Each row of a before or after table is a point. One or more steps were done to the points. Then noise was added and the rows were shuffled. The steps act on columns, c1 being the first. Name the steps. A step turns or swaps two columns, mirrors them in a line or flattens them onto one, adds a multiple of one to another, or multiplies or shifts one. Angles are multiples of 10 degrees, from the lower column toward the higher: turns from -170 to 170, lines from 10 to 170 but not 90. Use the fewest steps. Two steps may share a column if one is a turn and the other turns, adds or multiplies; they go together, in the order done. Otherwise the lowest column goes first.

Before (10 x 2):
[[ 2.8 -0.5]
 [ 7.6  1.2]
 [-2.3 -3.4]
 [-2.6 -1.0]
 [ 4.4 -1.1]
 [ 7.4 -8.2]
 [-2.5  4.0]
 [-2.8 -3.6]
 [ 7.8 -7.3]
 [ 5.6  0.2]]
After (10 x 2):
[[-7.3  7.8]
 [-3.4 -2.2]
 [ 1.3  7.7]
 [-3.7 -2.8]
 [-1.4 -2.7]
 [-1.1  4.2]
 [-0.5  3.1]
 [-8.3  7.4]
 [ 4.1 -2.4]
 [ 0.3  5.4]]
Steps: swap c1 and c2

Before (9 x 4):
[[ 1.0 -4.9 -8.9  1.9]
 [ 7.6  6.6 -0.3  4.2]
 [ 0.7  1.8 -4.1  1.4]
 [ 7.4  4.4 -1.5 -5.0]
 [-8.2 -0.3 -4.5  0.1]
 [-8.2 -2.9 -7.0 -2.9]
 [ 2.8 -2.9 -3.2 -1.9]
 [ 6.0  2.4  2.7 -2.4]
 [ 0.8 -3.1 -3.6  3.2]]
After (9 x 4):
[[-3.1 -5.9 -0.9 -3.8]
 [ 6.0  5.7 -2.1  4.0]
 [-3.8  0.7 -3.4  1.5]
 [-3.1 -8.7 -4.9 -1.2]
 [-3.9  3.1 -3.1  8.5]
 [ 0.5 -2.6 -1.0  4.6]
 [-2.6  2.0  0.5  4.5]
 [-1.7 -9.7  3.8  2.4]
 [ 4.3  7.5 -6.1  4.5]]
Steps: turn c1 and c2 by -140 degrees; turn c3 and c4 by -60 degrees

Before (11 x 9):
[[ -6.8   1.1   7.1  -2.7  -1.2   0.9   3.2   3.2  -3.3]
 [ -2.5   5.6   2.7   6.8  -0.2  -4.6   2.9  -9.4  -6.1]
 [  2.3  -4.0   3.9  -1.1  -1.6   4.1   1.0  -2.0   0.6]
 [ -2.7   5.3   3.2  -2.0   1.4  -8.5  -1.3  -4.9  -3.2]
 [  1.8   0.3   6.4   0.4  -2.0  -6.2   6.8   0.4  -4.3]
 [  1.6   2.8   1.9   3.2   0.1  -2.6   0.2  -0.5  -7.8]
 [ -0.6   2.5  -3.9   4.6   5.7   4.0  -2.4  -7.2 -10.3]
 [ -3.1   3.9   2.5   7.5  -1.5  -2.9  -5.7  -4.3  -8.8]
 [  2.9   0.3   0.3   4.9   0.4   4.8   3.9   5.8   5.0]
 [  3.2  -6.4   4.8   5.9   6.3   3.9   3.4   4.0   3.4]
 [ -6.3   1.4  -1.7   5.0  -4.2 -13.1   2.2  -5.0  -9.2]]
After (11 x 9):
[[  2.6   4.0   2.8   1.4  -3.4   4.4   1.3  -1.3   0.8]
 [ -2.1   3.0  -0.2   7.6   1.4   3.3  -2.1   2.1   5.6]
 [  2.0  -6.6   5.7   0.6  -3.4   2.1   3.6   0.3  -3.3]
 [ -4.0  -4.5   2.2   5.2  -1.6  -7.2  -1.5  -4.2  -5.8]
 [ -1.0   1.3   4.7   3.7  -5.2  -5.4   5.5   0.3  -4.3]
 [ -3.0   0.1   1.5   1.9  -1.1  -2.9  -0.8   0.2  -7.7]
 [  4.5   6.6   6.8   7.0   4.6   2.1  -2.3   1.2   3.4]
 [ -3.7  -5.3   3.5  -4.8   1.3  -6.5   2.7  -1.5  -3.1]
 [  1.8  -6.2  -3.6   1.7  -3.1 -14.6   1.1  -1.2  -9.4]
 [ -2.0  -5.1   1.5   0.2  -1.7  -4.9  -8.6  -0.7  -9.2]
 [ -1.8  -1.1  -2.5   1.7   7.2   2.0  -7.1  -2.6 -10.0]]
Steps: turn c1 and c2 by 120 degrees; turn c3 and c5 by -20 degrees; turn c4 and c6 by -20 degrees; turn c4 and c7 by -50 degrees; multiply c8 by 0.4

Before (11 x 12):
[[-3.1  6.4  1.8 -4.1 -1.7 -7.1 -0.5  3.0  1.4  1.1  4.4 -1.9]
 [-2.5  1.0 -2.1  5.9 -0.5  6.6  3.0 -1.3 -2.7 -0.7 -0.6 -2.8]
 [-3.9 -7.4  1.7  3.4  1.0  2.5  0.4  3.0 -1.9  3.3  3.0 -2.2]
 [-1.2 -2.6 -4.4 12.3 -5.9  4.3 -2.7  3.4 -0.4 -2.3 -7.4  1.3]
 [ 0.3 -0.4 -8.9  4.8 -4.3  7.2  3.8  6.9  4.7  0.2 -5.7  5.4]
 [-3.7  7.2  7.5 -2.7  2.7 -3.0 -3.5  5.2  3.1 -4.2  0.4  5.7]
 [ 2.3  9.0 -1.8 -1.2  0.0  2.0 -6.9  6.8 10.0 -1.2 -4.1  1.9]
 [-6.2 -4.0 -2.1  3.1  3.4 -0.6 -1.9 -2.6 -2.3  3.3  6.5  4.1]
 [-4.1 -0.7  7.3 -2.2 -3.2 -0.6 -3.8 -2.8 -1.6  4.2  6.1  3.7]
 [ 0.5  7.0  4.5  0.2  0.9 -5.2  1.6  1.5 10.1  3.7  5.0  2.6]
 [ 3.2  3.6  2.0 -3.9  3.2 -5.8  1.8 -0.6  2.7  3.2 -0.1  1.2]]
After (11 x 12):
[[  1.4  -4.5   2.5   0.6  -0.6   2.5  -6.6   0.5  11.1  -5.5 -11.0   1.1]
 [  3.1  -5.3   0.7   0.7   4.2  -4.2  -3.7  -3.1   5.5   0.4  -5.4  -3.0]
 [ -2.6   1.9  -1.0   1.4  -4.1  -2.0   4.2  -6.4  -0.9  -3.4 -11.1   3.0]
 [  5.4  -7.7   6.1   3.6   0.7  -0.1  -4.4  -3.4   4.6   9.8   8.0   4.4]
 [  3.3   0.2  -2.8 -11.2  -7.5   2.9   5.2  -1.2  -3.1   0.7  10.2   0.4]
 [  7.0   2.6  -9.2  -5.9  -1.7   8.6   0.5   0.6  -1.0  -4.4   4.1   4.6]
 [  3.1   6.1   2.9  -0.9  -3.6   0.6   3.6  -3.6  -3.4  -5.6  -8.9  -3.1]
 [  6.9 -11.6  -1.7   0.4   1.2   8.3   0.0   2.0   6.4   0.1   6.0   1.0]
 [ -1.6   1.1  -2.8  -4.1  -4.8   3.5  -1.9  -2.6  -6.2   1.0   1.9  -3.8]
 [ -2.8  -2.2   8.1  -2.0   3.4  -1.5   0.5  -3.9  -0.6  -5.7 -13.0   2.8]
 [ -0.9  -1.4   0.9   4.4   1.5  -2.6  -4.1   3.2   5.7  -7.6  -6.3   0.0]]
Steps: swap c1 and c8; turn c2 and c7 by -140 degrees; turn c3 and c7 by -20 degrees; turn c4 and c5 by -120 degrees; turn c6 and c9 by -40 degrees; multiply c10 by 3; turn c10 and c11 by -140 degrees; shift c12 by -1.0
